Every row gives one point. Each table stands for the endless flat space through its points: a line for two points, a plane for three, and so on. Write the one point that lies in both, or say that there is none.

First (2 x 4):
[[-0.24 -0.25  0.10  0.18]
 [-0.24 -0.28  0.11  0.23]]
Second (3 x 4):
[[-0.28 -0.19  0.17  0.11]
 [-0.25 -0.26 -0.05  0.21]
 [-0.40 -0.17  0.19 -0.03]]
They share: no point

First (3 x 6):
[[-0.16  0.15  0.20 -0.06  0.01 -0.28]
 [-0.21  0.38 -0.04 -0.14  0.10 -0.31]
 [-0.16  0.21  0.14 -0.10  0.06 -0.30]]
Second, 3 rows:
[[-0.17  0.37  0.23 -0.01 -0.32 -0.19]
 [-0.50  0.08 -0.02  0.25  0.03 -0.39]
 [-0.14  0.26 -0.02 -0.17  0.03 -0.09]]
They share: [-0.26  0.25  0.08  0.02 -0.11 -0.22]

First:
[[-0.26 -0.24  0.00  0.32  0.17  0.33  0.05 -0.32]
 [-0.19 -0.23  0.02  0.30  0.15  0.28 -0.01 -0.30]]
Second, 5 rows:
[[ 0.03  0.10  0.07  0.15  0.00  0.26 -0.10 -0.60]
 [-0.19 -0.08 -0.05  0.28  0.19  0.49 -0.14 -0.26]
 [ 0.07  0.06  0.15  0.13  0.02  0.28 -0.02 -0.48]
 [-0.33 -0.14 -0.01  0.03  0.28  0.22 -0.38 -0.44]
 [-0.10 -0.28  0.11  0.16  0.23  0.21 -0.07 -0.10]]
They share: no point

First:
[[ 0.22 -0.03 -0.25  0.00 -0.17 -0.05  0.13 -0.31 -0.04]
 [-0.08 -0.13  0.10  0.20 -0.32 -0.05 -0.12 -0.21 -0.19]]
Second (4 x 9):
[[-0.08 -0.16 -0.14  0.25 -0.45 -0.14 -0.06 -0.20 -0.01]
 [ 0.27 -0.18 -0.13  0.18 -0.11  0.02  0.11 -0.18  0.00]
 [ 0.19  0.21  0.38 -0.16  0.01  0.05  0.12 -0.45 -0.32]
 [-0.24  0.04  0.00  0.07 -0.52 -0.12 -0.16 -0.31 -0.19]]
They share: no point

First, 2 rows:
[[ 0.18 -0.05 -0.27  0.00 -0.15 -0.06  0.21 -0.12  0.29  0.02  0.04]
 [ 0.02 -0.29 -0.11 -0.20 -0.03 -0.26  0.01 -0.12  0.09  0.18 -0.08]]
Second, 3 rows:
[[ 0.02 -0.23 -0.17  0.01  0.00 -0.01  0.26 -0.06  0.28 -0.02  0.13]
 [ 0.20 -0.05 -0.26 -0.08 -0.18 -0.16  0.11 -0.15  0.22  0.10 -0.05]
 [ 0.14 -0.07 -0.28 -0.14 -0.17 -0.15  0.05 -0.19  0.24  0.05 -0.10]]
They share: [ 0.14 -0.11 -0.23 -0.05 -0.12 -0.11  0.16 -0.12  0.24  0.06  0.01]

First (5 x 12):
[[-0.21 -0.22 -0.38  0.11 -0.22  0.10  0.22 -0.16  0.00  0.33  0.40 -0.30]
 [-0.25 -0.24 -0.24  0.22 -0.12  0.02  0.20 -0.25  0.15  0.29  0.22 -0.29]
 [-0.34 -0.09 -0.27  0.31 -0.24  0.20  0.18 -0.14 -0.03  0.02  0.05 -0.06]
 [-0.32 -0.11 -0.29  0.28 -0.23  0.18  0.20 -0.15 -0.03  0.08  0.12 -0.12]
 [-0.19 -0.37 -0.24  0.23 -0.18  0.01  0.30 -0.05  0.24  0.35  0.25 -0.18]]
Second (5 x 12):
[[-0.56 -0.23 -0.25 -0.01 -0.14 -0.08  0.31 -0.41  0.21  0.15  0.01 -0.08]
 [-0.25 -0.19  0.26  0.20 -0.42 -0.12  0.53 -0.10 -0.11  0.05  0.07 -0.04]
 [-0.51 -0.37 -0.20  0.06 -0.14  0.04  0.31 -0.30  0.15  0.27  0.05 -0.18]
 [-0.05 -0.37 -0.44  0.36  0.13  0.14 -0.20 -0.04  0.42  0.46  0.17 -0.35]
 [-0.13 -0.46 -0.18  0.18 -0.18  0.22  0.10 -0.17  0.23  0.40  0.27 -0.31]]
They share: no point

First, 2 rows:
[[ 0.17  0.08  0.29  0.20  0.16 -0.04 -0.31  0.08 -0.03  0.07 -0.04 -0.08
  -0.32  0.05]
 [ 0.21  0.20  0.05  0.16  0.04 -0.16 -0.19 -0.16 -0.03  0.07 -0.12  0.16
  -0.20  0.21]]
Second (3 x 14):
[[ 0.28  0.06  0.09  0.21  0.19  0.11 -0.49 -0.13  0.02  0.16 -0.14  0.19
  -0.37  0.31]
 [ 0.08  0.26  0.17  0.17 -0.11 -0.25 -0.07 -0.19  0.06 -0.08  0.02 -0.05
  -0.17 -0.01]
 [ 0.38  0.11 -0.01  0.11  0.34 -0.19 -0.19  0.17 -0.33  0.31 -0.34  0.34
  -0.17  0.41]]
They share: [ 0.20  0.17  0.11  0.17  0.07 -0.13 -0.22 -0.10 -0.03  0.07 -0.10  0.10
 -0.23  0.17]

First, 4 rows:
[[ 0.24  0.03  0.12 -0.18 -0.21 -0.36  0.41 -0.12  0.31  0.18 -0.16  0.01
  -0.43  0.13]
 [ 0.38 -0.06  0.01 -0.23  0.05 -0.28  0.39 -0.26  0.02  0.28  0.14  0.18
  -0.18  0.21]
 [ 0.29 -0.10 -0.18 -0.18  0.27 -0.10  0.10 -0.06  0.17  0.01 -0.03  0.21
  -0.06  0.29]
 [ 0.32 -0.01 -0.22 -0.06  0.27 -0.04 -0.04  0.01  0.34 -0.15 -0.28  0.32
  -0.05  0.22]]
Second:
[[ 0.38 -0.10 -0.20 -0.22  0.30 -0.38  0.15 -0.48  0.12  0.10 -0.19 -0.04
  -0.20  0.20]
 [ 0.21 -0.15 -0.05 -0.19  0.11 -0.33  0.23 -0.21  0.11  0.04 -0.20 -0.03
  -0.23  0.19]
 [ 0.31 -0.09 -0.10 -0.20  0.00 -0.13  0.16 -0.04  0.33  0.19  0.02  0.14
  -0.09  0.28]]
They share: no point

First, 6 rows:
[[ 0.03 -0.02 -0.03  0.13 -0.02  0.17 -0.13 -0.06  0.03 -0.01 -0.23  0.26
   0.00  0.00 -0.14 -0.27 -0.52 -0.22]
 [-0.30 -0.03  0.06 -0.20  0.21  0.10 -0.42 -0.15  0.37  0.17 -0.28 -0.22
  -0.39 -0.04  0.10 -0.18 -0.39 -0.33]
 [-0.09  0.10 -0.11 -0.09 -0.02  0.24 -0.10 -0.21  0.12  0.09 -0.25  0.18
  -0.12  0.02 -0.13 -0.27 -0.53 -0.12]
 [ 0.31  0.25  0.14 -0.11  0.23  0.03 -0.33  0.17  0.36  0.00 -0.21 -0.06
  -0.16  0.03 -0.17 -0.39  0.14 -0.52]
 [-0.01 -0.03 -0.20  0.03 -0.27  0.42 -0.18 -0.25  0.00  0.13 -0.49  0.48
   0.07 -0.10 -0.19 -0.23 -0.85 -0.03]
 [ 0.04  0.37 -0.30 -0.29  0.04  0.32  0.11 -0.24  0.20  0.03  0.07  0.05
  -0.15  0.18 -0.25 -0.21 -0.39  0.12]]
Second, 5 rows:
[[ 0.09 -0.01  0.09 -0.35 -0.05  0.29 -0.32 -0.06  0.16  0.00  0.07 -0.21
  -0.36 -0.13  0.03 -0.49 -0.03 -0.05]
 [ 0.11  0.30 -0.03 -0.02  0.33  0.03 -0.16  0.23  0.41 -0.03 -0.06  0.18
  -0.11 -0.12  0.05 -0.27 -0.13 -0.12]
 [ 0.11 -0.16  0.16 -0.41 -0.14  0.33 -0.38 -0.13  0.04 -0.04  0.09 -0.31
  -0.43 -0.11 -0.02 -0.51 -0.01 -0.06]
 [-0.02  0.36 -0.22 -0.01  0.24 -0.04 -0.10 -0.11  0.33  0.05 -0.24  0.11
  -0.01  0.21 -0.23 -0.04 -0.45 -0.37]
 [ 0.15 -0.05  0.08 -0.38 -0.02  0.29 -0.36  0.04  0.17 -0.03  0.04 -0.18
  -0.40 -0.12  0.00 -0.47 -0.03 -0.03]]
They share: no point

First:
[[ 0.09 -0.34 -0.22 -0.15  0.04 -0.23 -0.19  0.21 -0.14  0.07  0.01 -0.19
  -0.55  0.25 -0.08  0.12  0.17  0.08 -0.34  0.63]
 [-0.04 -0.33 -0.04 -0.34  0.00 -0.34 -0.19 -0.27 -0.08 -0.08  0.05  0.04
  -0.12 -0.10  0.27 -0.10  0.40  0.35  0.00 -0.02]
 [-0.03  0.20 -0.48  0.19 -0.28 -0.35  0.01  0.15  0.16  0.03  0.05 -0.55
   0.01  0.27  0.00 -0.12  0.15  0.38  0.18 -0.13]
 [-0.08 -0.30  0.07 -0.42 -0.05 -0.31 -0.12 -0.21  0.04 -0.07  0.14  0.08
  -0.38  0.04  0.06 -0.16  0.39  0.46  0.01  0.15]
 [-0.05 -0.19 -0.25 -0.05 -0.19  0.04 -0.10  0.15 -0.02  0.28  0.00 -0.17
   0.05  0.21  0.11 -0.18  0.44  0.39  0.21  0.08]
 [-0.08 -0.19 -0.52  0.33 -0.17 -0.21  0.00  0.14  0.05  0.23 -0.24 -0.58
   0.14  0.19  0.22 -0.08  0.22  0.17 -0.05 -0.13]]
Second, 2 rows:
[[-0.09 -0.22 -0.30  0.01 -0.17 -0.29 -0.20  0.07 -0.02  0.05 -0.06 -0.35
  -0.22  0.17  0.07  0.05  0.13  0.20 -0.01  0.17]
 [-0.12 -0.19 -0.36  0.07 -0.22 -0.31 -0.22  0.08  0.01  0.02 -0.04 -0.40
  -0.20  0.19  0.08  0.08  0.07  0.20  0.06  0.16]]
They share: no point

First (3 x 24):
[[ 0.04  0.18  0.10  0.31  0.17 -0.01 -0.14  0.32  0.32 -0.04 -0.28 -0.20
   0.25  0.37 -0.20 -0.20  0.20  0.12  0.00 -0.14  0.35  0.19 -0.04  0.03]
 [-0.24  0.26 -0.38  0.13  0.37  0.23  0.22  0.27 -0.05  0.17  0.12  0.24
   0.07 -0.01  0.03 -0.28 -0.09  0.17 -0.10 -0.03  0.12 -0.01  0.07  0.10]
 [ 0.01  0.06 -0.08  0.13  0.32 -0.07  0.07  0.47  0.20 -0.13 -0.13 -0.11
   0.37  0.19 -0.02 -0.38  0.11 -0.03 -0.15 -0.08  0.17  0.19  0.17  0.15]]
Second (4 x 24):
[[-0.17  0.15  0.07 -0.03  0.18  0.12  0.03  0.02 -0.12 -0.09 -0.36  0.02
   0.19  0.01 -0.35 -0.19 -0.12 -0.03 -0.03 -0.16  0.05  0.06 -0.22  0.03]
 [-0.11  0.38 -0.34  0.37  0.26  0.02  0.04  0.50  0.33  0.24  0.04  0.00
   0.17  0.41  0.02 -0.19  0.12  0.24 -0.12 -0.16  0.30  0.03  0.08  0.11]
 [-0.04  0.35 -0.22  0.37  0.24  0.13 -0.04  0.41  0.16  0.27  0.01  0.07
   0.08  0.28 -0.01 -0.24  0.12  0.28 -0.02 -0.16  0.28  0.06  0.05  0.07]
 [-0.31  0.43 -0.09  0.17  0.26  0.12 -0.21  0.20 -0.02  0.09 -0.16 -0.10
   0.27  0.11 -0.33 -0.09  0.12 -0.11 -0.17 -0.46  0.05 -0.12 -0.22 -0.09]]
They share: no point

First:
[[ 0.09  0.23  0.23  0.02  0.14  0.32 -0.15  0.05  0.15  0.06  0.33 -0.10
   0.17  0.00 -0.26 -0.27  0.09 -0.28  0.08 -0.01  0.13 -0.03  0.12 -0.02]
 [ 0.13  0.23  0.31  0.08  0.14  0.30 -0.13  0.07  0.09  0.02  0.33  0.00
   0.15  0.18 -0.38 -0.17  0.33 -0.30 -0.10 -0.07  0.29  0.05  0.28 -0.04]
 [-0.11 -0.07  0.13 -0.19 -0.04  0.15  0.14 -0.14  0.00 -0.16  0.09 -0.27
  -0.12  0.09 -0.26 -0.20  0.27  0.03 -0.19  0.08  0.47  0.23  0.10 -0.01]]
Second (4 x 24):
[[-0.18  0.04  0.19 -0.08 -0.04  0.29  0.02 -0.03  0.15 -0.18  0.17 -0.25
   0.15  0.10 -0.07 -0.25  0.05 -0.10 -0.21  0.23  0.38  0.11  0.09 -0.03]
 [ 0.08  0.00  0.23 -0.06  0.26  0.15 -0.12 -0.15 -0.03  0.20  0.35 -0.09
  -0.19 -0.04 -0.25 -0.27  0.11 -0.08  0.25 -0.17  0.06  0.03  0.13  0.03]
 [ 0.10  0.08  0.37 -0.20  0.09  0.25 -0.28 -0.19 -0.15  0.23  0.43 -0.21
  -0.28 -0.04 -0.27 -0.14  0.20 -0.02  0.30 -0.23  0.07  0.12  0.29  0.02]
 [-0.13  0.18  0.28 -0.25 -0.27  0.41 -0.10 -0.03  0.06 -0.20  0.20 -0.41
   0.11  0.07 -0.16 -0.12  0.18 -0.07 -0.19  0.19  0.43  0.21  0.21 -0.05]]
They share: [-0.02  0.08  0.16 -0.10  0.05  0.24 -0.01 -0.05  0.09 -0.04  0.21 -0.21
  0.03  0.00 -0.23 -0.26  0.12 -0.12 -0.01  0.05  0.26  0.08  0.07 -0.01]

First (7 x 24):
[[-0.36  0.01 -0.07 -0.34 -0.49  0.33  0.10  0.30  0.13  0.50  0.07 -0.08
   0.00  0.11 -0.25 -0.26  0.01  0.14  0.07  0.33 -0.12 -0.20 -0.11  0.29]
 [-0.16  0.27  0.07 -0.34 -0.29  0.34  0.16  0.21  0.15  0.35  0.03  0.05
  -0.19  0.16 -0.10 -0.26 -0.16  0.02  0.04  0.44 -0.06 -0.16 -0.35  0.11]
 [-0.36  0.22 -0.27 -0.20 -0.16 -0.20  0.09  0.10 -0.20  0.08 -0.20  0.03
  -0.23  0.25 -0.55 -0.02  0.32 -0.01 -0.24 -0.12  0.35 -0.22  0.27  0.06]
 [-0.12  0.40 -0.02 -0.09 -0.13 -0.25 -0.01 -0.28 -0.38  0.05 -0.32 -0.04
  -0.46  0.42 -0.16 -0.08 -0.21 -0.19 -0.37 -0.27  0.46 -0.30 -0.04  0.13]
 [-0.04  0.18 -0.08 -0.10 -0.02 -0.22  0.39 -0.20 -0.30  0.22 -0.18 -0.13
  -0.22  0.01 -0.12 -0.10 -0.01 -0.09 -0.06 -0.12  0.32 -0.45 -0.01 -0.01]
 [-0.07 -0.10 -0.09 -0.28 -0.20 -0.09  0.39  0.01 -0.20  0.38  0.05 -0.08
   0.00 -0.01 -0.24 -0.21  0.01  0.02  0.10 -0.01  0.06 -0.49 -0.20  0.09]
 [-0.35  0.70 -0.14 -0.03 -0.23  0.19 -0.03 -0.02  0.02  0.08 -0.37  0.12
  -0.50  0.29 -0.12  0.07 -0.03 -0.06 -0.34  0.17  0.41  0.17  0.35  0.16]]
Second (5 x 24):
[[-0.09  0.34  0.10 -0.27 -0.26  0.06 -0.06  0.20 -0.21  0.25  0.09 -0.01
  -0.39  0.03 -0.25 -0.15 -0.04 -0.03  0.03  0.02  0.12  0.00 -0.22  0.15]
 [-0.35  0.21 -0.01 -0.34 -0.20  0.09  0.11  0.01 -0.08  0.38 -0.09 -0.07
  -0.26  0.11 -0.29 -0.30  0.12  0.03 -0.05 -0.12  0.20 -0.33 -0.12 -0.05]
 [-0.02  0.43 -0.14 -0.18 -0.20  0.14 -0.15  0.10 -0.03 -0.01 -0.03  0.25
  -0.06  0.21 -0.30  0.07 -0.28 -0.20 -0.22  0.18  0.16 -0.06  0.01  0.37]
 [-0.40  0.26 -0.21 -0.38 -0.20  0.09  0.10 -0.03  0.05  0.12 -0.30  0.20
   0.08  0.34 -0.39 -0.15 -0.14 -0.15 -0.31  0.07  0.31 -0.51  0.10  0.23]
 [-0.20  0.30 -0.09 -0.32 -0.26  0.01  0.04  0.14 -0.10  0.06 -0.20  0.19
  -0.06  0.29 -0.33 -0.04 -0.21 -0.18 -0.25  0.20  0.22 -0.30  0.01  0.37]]
They share: no point

First, 2 rows:
[[-0.01  0.12 -0.15  0.21  0.15  0.12  0.07  0.30 -0.01 -0.15 -0.04 -0.05
  -0.20  0.36 -0.28  0.01 -0.36 -0.26  0.32  0.25 -0.08 -0.14 -0.05 -0.22]
 [ 0.05  0.16 -0.15  0.21  0.10  0.12  0.01  0.28  0.03 -0.08 -0.07 -0.05
  -0.22  0.30 -0.25  0.08 -0.30 -0.26  0.30  0.23 -0.14 -0.14 -0.09 -0.22]]
Second:
[[ 0.29  0.08 -0.21  0.25 -0.12  0.01 -0.15  0.28  0.09  0.11 -0.19 -0.05
  -0.41  0.05 -0.37  0.23 -0.32 -0.32  0.23  0.32 -0.17 -0.27 -0.12 -0.21]
 [ 0.11  0.26 -0.09  0.10 -0.03  0.13 -0.15  0.16  0.15  0.05 -0.13 -0.08
  -0.20  0.20 -0.19  0.20 -0.20 -0.17  0.35  0.17 -0.23 -0.15 -0.18 -0.15]]
They share: no point

First:
[[-0.13  0.48 -0.05 -0.06 -0.33 -0.03 -0.04  0.12 -0.21  0.10 -0.32 -0.04
   0.31  0.23  0.14  0.15 -0.13  0.01 -0.21 -0.17 -0.26 -0.36  0.17  0.17]
 [ 0.19  0.40 -0.02 -0.34 -0.20 -0.15  0.34  0.26 -0.24  0.18 -0.39 -0.09
   0.26 -0.12  0.15  0.52 -0.23 -0.11 -0.17  0.03  0.00  0.00  0.11 -0.09]
 [ 0.04  0.35 -0.23 -0.10 -0.32  0.18  0.29 -0.06 -0.15  0.05 -0.27 -0.33
   0.24  0.08 -0.12  0.14 -0.32  0.17  0.11 -0.16 -0.22  0.06  0.30 -0.10]
 [ 0.36  0.35 -0.11 -0.27 -0.15 -0.22  0.45  0.24 -0.20  0.08 -0.33 -0.12
   0.26 -0.08  0.01  0.48 -0.22 -0.09 -0.09  0.12  0.15  0.18  0.12 -0.23]
 [ 0.07  0.02 -0.11  0.25 -0.34 -0.45  0.08  0.16  0.12  0.03  0.08 -0.01
   0.17  0.39  0.07  0.07  0.11 -0.01  0.19  0.17 -0.07 -0.14  0.29 -0.12]
 [ 0.51  0.25 -0.17 -0.08  0.00 -0.33  0.52  0.21 -0.03 -0.19 -0.20 -0.17
   0.36  0.13 -0.26  0.19 -0.09 -0.08  0.12  0.27  0.20  0.36  0.14 -0.42]]
Second, 2 rows:
[[ 0.09  0.18 -0.15 -0.04 -0.26 -0.24  0.26  0.15 -0.07  0.04 -0.06 -0.11
   0.19  0.05 -0.04  0.26 -0.12  0.03  0.09  0.15 -0.07 -0.07  0.19 -0.17]
 [ 0.21  0.42 -0.03  0.04 -0.02 -0.32  0.06  0.31  0.09  0.04 -0.30 -0.07
   0.11  0.13  0.16  0.22 -0.04 -0.13 -0.15  0.03 -0.27  0.09  0.19 -0.05]]
They share: no point
